Each row is a point. The last column is the point's height on a tilted bowl or saddle (a function of degree 2), plus a little noise. Count its main directions that bend up, bend down and stay straight.

Points (10 x 3):
[[-24 -24  21]
 [ 41  44  60]
 [-23  26   8]
 [ -7   6   5]
 [ 60   2  20]
 [ 31 -47   1]
 [  3  -1   3]
 [ -8 -29  11]
 [-17 -17  12]
 [ -3 -52  24]]
Directions: 1 up, 0 down, 1 straight

Points (17 x 4):
[[ -3 -15 -26  19]
 [ 60 -10 -28  26]
 [ -7  15 -13  11]
 [ 12 -51 -31  46]
 [ 19 -37 -11  16]
 [ 43  29 -36  31]
 [-32 -20  40  56]
 [-14  31  -1  21]
 [ -3  37 -40  41]
 [-15 -20  -3  20]
 [-40  40  -2  60]
 [-12   6  -3  10]
 [-10  19  -1  11]
 [ -7  10  10   6]
 [  6 -12  41  15]
 [ -4 -33   3  19]
 [ 37  40  24  20]]
Directions: 3 up, 0 down, 0 straight

Points (25 x 5):
[[  7  -8   5 -14  20]
 [ 40  31 -25 -20  21]
 [-15  -2  -2   7  12]
 [ 12  30  40  36  37]
 [ 41  27   0  22  28]
 [-11  25 -15  45  45]
 [ 20   7  -2 -16  29]
 [-51   9   1   9 -28]
 [  8 -16   7  23   6]
 [ 13  -2 -16   2  30]
 [-58   7  -3  34  -1]
 [ 19  47   1   4  -7]
 [-16  24   9 -32 -22]
 [-30  -3  39   2 -60]
 [-58 -31  11  -2 -44]
 [-20 -34 -13 -17  38]
 [ 19   3  -5  -8  28]
 [ 21 -27 -13 -14  36]
 [ -8  19   2 -26   0]
 [ 22   5  26   8   3]
 [  6  -8  -7  -3  26]
 [ -8  24   6 -28 -10]
 [-60   2  -5  11 -24]
 [  2  -8  -4  25  22]
 [ 28 -26  30  21 -33]]
Directions: 1 up, 2 down, 1 straight

Points (45 x 7):
[[ 45  10 -43  15 -21   2   0]
 [ 13   1  27  -1   9 -60 -45]
 [ 11 -11   8  16  30  11  17]
 [ -4  41  -7   8  -5  -4  14]
 [-17  -7  10 -39 -12 -23 -14]
 [ 24   4 -13  -7  17  20   2]
 [-28  11  19   8  27 -23  -7]
 [  5   1  15  29  -2  14  16]
 [-38   1  15  10 -16  17  13]
 [ 14  -5  12  25   3 -30  16]
 [ -5   5 -17   5  -7 -43  -5]
 [ -5   2 -22  29 -46   6  51]
 [ 26 -26 -22  19  37  17  34]
 [ 11  17   8  -4  22 -22 -19]
 [ 22 -22  -6  -4 -31   3  20]
 [ 21   5 -25  31  -8   0  22]
 [ -1   0 -11 -30   1  -5  -1]
 [-19  -8 -11  -6  -3   6  12]
 [-48  -1  18 -13   4  -8  -2]
 [ 40  14 -44 -22  33 -31 -44]
 [ 30  -7 -41  12  31  18   2]
 [ -4  37   6 -16  32  -6 -11]
 [ 12  -7 -21  23 -17 -19  29]
 [-13  -2  28 -13   6  28 -24]
 [ -9 -14 -25 -22   5 -38  -9]
 [ 13 -11  17  18   9  23   6]
 [ -3 -17  -1  48  34   1  60]
 [  9 -16   8   8 -12 -12  17]
 [  5  18 -14  -9 -36 -19  15]
 [-43 -11 -25 -12 -22 -13  23]
 [ 18  -5 -35 -11  18  -9  -5]
 [ 25 -18  -7  24  -9   3  33]
 [ 39   6 -18  35  18   8  16]
 [-18   0  16 -20  44  35   6]
 [-14 -16 -10   9 -51 -11  43]
 [ 24  -7   8 -18   2  25  -3]
 [  2 -11 -18   8 -21   7  18]
 [-16   4   9  18  44   4  20]
 [-10 -39   2 -16  -2  40  -6]
 [ -8  14  -6  46 -19  12  55]
 [-26   9   5 -25  10  42  -3]
 [ 15 -13  25  25   3   5  13]
 [-26  19   3  28  12 -39  11]
 [ 27  21  37  16  15 -46 -45]
 [ 20  36  -2   9 -10 -12   7]]
Directions: 3 up, 2 down, 1 straight

Points (66 x 9):
[[ -3  17  -4 -30  23 -34  17 -20 -24]
 [-26  32  -3 -23  48  -8  29  53 -17]
 [ -2  11   0  14 -21   6  -6 -31   1]
 [-15 -13   8  -2 -22  24  -8 -11   5]
 [  2 -28 -14   8  29  -8 -29  -1 -21]
 [ -3  28   3  35 -17  12 -33  15 -15]
 [-13  -9 -26   8  -6  -6  21 -24  -7]
 [ 16   3  -1 -21 -49  27   5  -2  36]
 [ 14   5  14  10  21   0 -23  14 -27]
 [-20  17   7   2   8 -15   5   3  -9]
 [ -8  22   0  55 -23  -2   6 -16 -26]
 [  7 -22 -13 -18  -6 -52   8   2  -1]
 [  1   0  -4  10   2  15  -4  32  -1]
 [ 25 -17  48  -7  -6  14 -16 -16  -9]
 [-10 -34 -15 -15   9 -15 -24  22  17]
 [-10   3  29  33  21  16  11  19 -32]
 [-16   2  12   1 -33 -13   1  20   4]
 [ 15  13  21 -30 -17  -6 -23  24 -18]
 [  5 -16  -4   8  53  23 -22  22 -22]
 [-19   7  30 -35 -16 -22  -3  20 -17]
 [-23 -18  -2   5   1 -38   3  34  10]
 [-10  21  -5  12  -6   6  -6  -5  -1]
 [ -6  -7  -1  11  11 -29  -1  18  -4]
 [  7  15  -4 -28 -15  11   8  18   2]
 [ 18   2  -8 -22  -9  34  -9 -34   4]
 [-37 -29 -60   9  28   8  -7   9  14]
 [-54   1 -34 -14  14  18  19  -9 -36]
 [  0 -20   7  38  12 -11   3  19 -22]
 [-29 -14  12   8  -2  -8 -12 -22 -21]
 [-43   5 -40 -21   1   3   2  25  13]
 [ 13 -23  25 -16   5  17  -3  12 -18]
 [  1   1   7  30   0 -17 -11  45 -11]
 [-21   8  32  25   2   4 -39  -9 -16]
 [ -6   1   1 -16 -19 -18 -30 -12  19]
 [-21  11 -15  35  21  28  41  10  10]
 [ -8  -1  37  -1   1  -4   5  12 -25]
 [ 19  15 -23  -5 -42 -15 -30   0  19]
 [ -5  28 -11 -15  10 -14  14  13   1]
 [  0  -5   4   2  19  27 -23  13 -16]
 [-25 -27  34   7  -8 -10 -12 -21 -18]
 [-17  22 -44  -6 -17   0  -9   8  19]
 [ -6  -7  35  30   3 -12  24 -39 -60]
 [-22  11 -19 -21  24 -12  25 -49 -48]
 [  4 -24   2   8  15  14  11 -34 -47]
 [ 13 -46   4 -10  -6 -19   1  26  -8]
 [  4  29  -1  24 -39 -12 -33   6   0]
 [  1  23  14 -33  10  -7   3 -12 -14]
 [ 20  -9   2  37 -12  28 -19   7 -28]
 [  3   8   6  15 -20  32 -10 -27  -5]
 [  9   3 -42  23  27 -13  16  19  37]
 [-19  15  27   9   6 -11 -36   3  -8]
 [  6   3 -20  37  16  21 -14 -11 -29]
 [ 11  35   8   8 -21 -10   3  -2   4]
 [ 15 -17 -42 -17   4  32  -7   2  -4]
 [-21 -49   7   2   1 -29  -5  38  13]
 [ 32  24 -24  -9   2   3 -11  -9   0]
 [-21  17 -21 -54 -19   3  10  19  -9]
 [ 21   9   7 -41   3   5 -11 -12  -7]
 [ 34  -5  -9 -26   8   2 -15 -11 -18]
 [ -5 -24  32 -18  -2 -31  11   0 -26]
 [  6  24  25  -5 -19  -6  16  32 -30]
 [  9   0  -9 -15 -11   1  -9 -30   6]
 [ -3   9  -9 -18 -29   6 -11 -27  22]
 [  0  23   1  -7 -22  20 -11   0   7]
 [  4 -21 -15  -9 -20 -19  -5   9  17]
 [-17   5 -11 -20  21  21 -29 -17 -30]]
Directions: 2 up, 4 down, 2 straight
